Every row gives one point. The points of each table are mixes of a few directions, plus a little noise. Count the directions of each table, and those that both share. Where both have some left over, give the other angles between the two spaces (their principal angles), to ten degrees, smallest first.
(in the rows, 128 means zero)

First (5 x 3)
[[153 126 158]
 [ 69 174  88]
 [145  90 122]
 [177  76 149]
 [ 95 173 120]]
Second (7 x 3)
[[110 134 142]
 [155 121 107]
 [ 47 141 190]
 [136 121 121]
 [ 98 108 152]
 [184  82  84]
 [162 186 102]]
Directions: first 2, second 2, shared 1; angles 90

First (10 x 8)
[[124 178 179 147  84 104 124  70]
 [132  74  73 108 175 154 132 189]
 [131  94  93 115 158 144 131 167]
 [128 132 133 130 124 126 127 123]
 [121 233 236 168  37  79 119   7]
 [129 115 114 124 140 134 129 144]
 [131  93  92 114 159 145 131 169]
 [128 132 133 129 125 126 128 123]
 [129 114 114 123 140 135 130 143]
 [129 115 114 123 140 134 129 143]]
Second (10 x 8)
[[129 109 109 121 144 137 130 149]
 [128 125 125 127 131 129 129 132]
 [134  44  42  95 202 167 135 225]
 [129 103 102 119 151 140 131 157]
 [129 109 108 121 144 137 129 150]
 [125 175 178 146  86 106 124  73]
 [124 199 201 154  66  95 122  47]
 [129 105 104 119 148 139 129 155]
 [128 127 128 128 128 128 128 128]
 [124 183 184 149  81 101 124  65]]
Directions: first 1, second 1, shared 1

First (8 x 12)
[[ 95 107 106 125 153  68 153 142 149 146 140 195]
 [122 163  62  65 168 171 170 201 159  48 200 146]
 [147 116 130 152 120  93 144 145 145 159 127 208]
 [117 123 143 172 152 147 104  90  95 161  69  90]
 [151 130 153 124  89 135 113 116 125 125 130 104]
 [143 107 185 158  77 108  90  71 105 171  87  87]
 [148 122 148 171 122 127 117 113 116 166  92 149]
 [102 156  95  56 142 175 132 145 131  48 177  43]]
Second (11 x 12)
[[141 155 104 118 148 175 138 156 127  94 143 122]
 [ 84 119  96  64 137  77 157 155 162  95 191 151]
 [ 79 117 133 124 154 124 107  84 104 130 103  53]
 [ 80 123  66 129 210  97 173 170 150 127 140 212]
 [118 124 122 196 187 136 127 119 107 180  66 165]
 [ 92 125  85 135 198 115 155 152 134 133 123 182]
 [172 112 180 110  26  89 114 113 147 134 155 133]
 [188 137 160 151  82 158 112 121 122 136 119 123]
 [123 121 173 115  85 126  88  72 106 132 112  32]
 [192 144 134 171 111 157 139 159 136 149 118 199]
 [141 137 159  97  76 154  99  98 115  97 140  33]]
Directions: first 4, second 4, shared 4

First (9 x 20)
[[142  91  48 184 140 119 166 163 134  94 125  73  43  76 166  93 105 171
  116 194]
 [129 140 124 114 122 138 120 142 148 179 134 192 209 141  98 122 153 112
  148 103]
 [106 145 143 108 136 108 122  92 132  82 140 115  73 147 184 102  81 150
   90 152]
 [145 144 154 105  96 117 108 106 106 144 140 145 182 118 132 148  68 118
  143  73]
 [110 142 106 163 145 154 144 177 172 122 132 132 102 153 125  94 189 132
  112 178]
 [115  92 111  93 163  84 132  70 114  92 118 117  66 107 172 114  80 165
  106 158]
 [129 134 182  91 125 145 107 118 115 187 113 176 222 155  56 179 192  82
  164  63]
 [123 155 103 196 116 161 149 195 162  93 147  87  70 139 150  91 148 138
  106 183]
 [154 110 184  98 114 130 107  95  68 162 102 112 186 113  67 215 143  89
  172  45]]
Second (9 x 20)
[[156 165 126 157  74 133 122 146 125 131 197 144 165  95 180 116  19 123
  141 101]
 [141 122 147 169 144 162 144 167 118 140 154 116 122 109  97 157 171  92
  166 140]
 [190 130 151 212 138 162 173 199  87 126 168  51  78  39  82 146 121  97
  218 148]
 [120 122 109  84 129  85 122  86 130 103  74 111 102 138 143  96  98 173
   96 126]
 [ 95 133 105  66 110  90  98  72 151 118  96 167 153 177 172  99  95 168
   64 110]
 [102 140 118  96 108 117 102 100 151 134 136 177 171 167 167 119 106 138
   87 111]
 [130 140 141 158 114 162 125 157 132 149 182 158 165 127 133 148 132  95
  145 120]
 [ 79  86 113  52 182  87 122  65 141 109  13 120  84 190  92 119 227 168
   72 149]
 [138 115 145 160 154 154 146 160 116 136 135 104 108 112  85 153 185 101
  163 145]]
Directions: first 5, second 3, shared 1; angles 30, 40
